Each wall is flat, endless, passes through zero and stands at right angles to its row. A trip goes straight from one point to another. List the walls that it crosses, first one first.
In the rows, 100 means zero.

Walls:
(1): 97	39	92
(2): 135	168	144
(3): 116	67	122
(4): 112	48	104
(5): 137	148	113
(6): 149	128	130
(7): 48	48	92
(8): 132	115	71
(9): 81	128	77
(10): 109	49	106
Trips:
145	84	147 to 179	136	56 -> 8, 1, 10, 4, 3, 9
147	85	98 to 115	109	93 -> 1, 10, 4, 3, 9
78	75	107 to 101	24	92 -> none
127	81	82 to 140	120	119 -> 5, 2, 1, 10, 4

Walls:
(1): 76	71	180	118	127	93	109	87	64	114	49
(2): 83	128	91	110	100	100	100	119	139	37	130
(3): 85	101	105	152	96	148	123	112	89	115	140
(4): 46	95	114	128	114	101	96	29	126	147	116
(5): 127	132	66	60	182	119	48	163	68	171	141
(6): 84	39	42	95	99	119	104	25	78	151	103
(7): 72	71	44	84	27	145	78	123	113	87	34
(8): 144	90	73	72	115	103	67	86	97	124	142
Trips:
151	134	51	159	160	129	58	20	45	157	141 to 87	118	133	99	69	90	98	46	98	99	52 -> 1, 5, 3, 8, 7
118	120	137	82	125	93	128	162	128	44	118 to 91	113	79	75	47	78	171	73	89	82	190 -> 5, 3, 8, 6, 4
67	69	104	69	82	133	114	107	121	87	139 to 87	91	58	144	63	65	63	42	124	87	84 -> 8, 3
51	123	125	134	108	89	88	136	84	88	109 to 112	97	107	77	61	109	66	57	140	105	137 -> 5, 1, 8, 6, 7, 3

Walls:
(1): 64	97	122	91	89	142	70	118	118	71	99	77	69	99	74	77	122	114	131	87	104	72	70	110	87	105	61	111	158	86	120	122
(2): 132	128	93	72	109	76	101	102	115	76	112	84	71	114	96	84	121	99	99	129	99	86	110	103	104	126	93	97	123	102	95	90
(3): 99	126	111	93	113	112	109	87	116	102	108	119	101	87	111	67	104	66	121	117	114	67	73	153	87	130	137	89	156	86	141	80
(4): 108	86	38	77	98	91	137	86	100	92	92	79	69	133	53	166	95	102	98	101	133	99	148	46	101	76	127	88	88	109	69	95
(5): 101	113	139	113	91	125	102	133	72	92	137	96	94	73	79	105	118	69	141	36	95	72	72	113	114	97	98	93	102	86	119	76
(6): 102	5	106	126	92	95	65	107	140	63	121	119	118	124	120	95	126	100	125	50	103	76	118	64	127	96	126	107	100	94	49	90
(7): 137	122	118	92	102	107	124	123	107	102	80	176	101	94	112	159	65	90	97	79	91	57	96	90	86	73	114	68	125	144	158	116
(8): 93	104	154	64	95	116	66	86	100	136	102	71	113	107	102	83	125	60	92	123	93	87	76	119	100	60	119	58	104	104	96	42
(9): 78	120	116	86	105	64	80	95	82	95	86	122	130	74	121	88	96	137	92	83	146	92	74	99	89	85	97	68	105	91	83	118
Trips:
90	93	116	144	157	87	88	99	100	148	86	119	98	103	156	65	124	113	107	122	120	103	72	107	96	159	101	70	104	91	141	89 to 122	83	126	113	99	72	128	65	58	105	118	77	101	73	65	122	132	110	124	90	116	135	59	94	97	80	104	101	37	128	104	108 -> 2, 5, 3, 4
99	72	88	80	91	138	110	111	122	103	102	85	115	86	113	99	107	112	96	82	99	74	111	95	82	82	104	39	101	79	118	102 to 80	122	122	111	145	58	113	97	113	105	136	82	63	79	165	75	108	101	120	114	102	97	81	139	117	75	134	112	38	124	123	96 -> 4, 1, 6, 7, 2

Walls:
(1): 108	80	102	103	77	94	102	113	104	111	129	67	94	109	112	62	139	155	119	140	8	55	70	116	46	110	131	86	100	104	111	54	134	72	92	42	108	91	108	95	47	118	118	85	83	138	101	108
(2): 91	125	104	110	130	147	44	42	102	155	70	102	76	92	32	114	93	109	112	104	77	147	61	66	86	68	105	95	72	112	93	64	94	37	17	92	122	72	103	132	84	64	89	135	131	55	63	155
(3): 81	139	56	116	52	130	142	80	114	119	71	99	79	127	123	114	109	157	71	85	110	148	114	107	114	112	69	90	93	83	92	126	144	100	81	61	88	142	101	80	160	82	72	68	95	83	77	80
(4): 94	158	70	91	115	79	73	100	137	54	57	102	86	95	88	80	86	74	72	149	97	83	81	111	47	112	104	117	50	94	131	30	110	64	72	67	75	73	74	117	132	133	93	129	80	97	86	109
(5): 111	119	101	105	167	67	122	100	113	126	110	107	60	136	102	98	50	121	83	63	77	121	161	127	112	101	87	161	66	127	148	95	136	53	74	75	103	94	132	100	48	65	74	90	130	88	157	93
(6): 65	127	162	117	104	108	111	77	153	106	68	116	130	122	48	89	124	124	78	100	39	58	132	93	95	117	107	99	104	81	65	100	57	111	163	107	110	96	100	116	41	78	121	112	125	72	69	115
(7): 63	132	86	115	47	102	96	87	93	58	92	69	151	20	116	113	144	61	85	51	88	54	117	138	110	87	127	82	113	37	105	124	153	89	104	99	89	115	77	93	113	160	99	138	70	83	111	26
(8): 58	142	114	95	142	157	105	121	70	87	92	83	71	112	89	38	81	92	137	101	50	102	138	139	104	80	177	99	112	74	95	117	141	89	106	137	142	105	143	137	54	50	81	126	101	108	130	114
Trips:
62	96	141	130	38	79	93	56	138	86	146	81	91	77	123	81	82	89	52	127	125	128	113	50	170	47	125	61	84	78	98	160	161	68	116	101	63	145	135	56	86	110	112	104	73	122	115	83 to 50	106	99	77	125	98	142	83	123	60	63	59	128	101	98	164	114	31	75	124	50	114	90	74	97	115	74	72	105	56	64	131	89	83	103	130	132	88	122	56	88	107	113	97	126	115	78	105 -> 6, 8, 3, 2
103	81	133	90	145	27	135	68	120	78	42	100	105	139	86	112	96	148	107	89	83	90	91	128	67	78	69	102	72	30	79	62	118	102	107	113	124	89	100	100	60	75	122	100	139	116	91	84 to 60	156	79	105	87	40	101	75	148	45	137	128	90	101	106	56	162	118	116	45	157	51	99	80	125	52	52	62	82	66	119	118	101	113	151	76	110	61	90	39	111	73	70	69	92	83	86	71 -> 2, 8, 3, 7, 1, 5
95	175	84	106	89	123	125	105	78	86	141	124	181	94	103	83	120	73	69	150	99	95	183	141	107	82	106	124	151	111	82	122	169	69	55	98	87	138	75	125	67	125	72	61	112	130	71	68 to 128	77	112	98	60	84	91	67	42	81	74	94	153	144	95	95	135	50	97	118	139	92	142	122	138	170	78	98	136	148	126	100	100	160	81	69	91	34	81	112	100	110	80	91	74	154	97	119 -> 5, 4, 1, 8, 3, 7
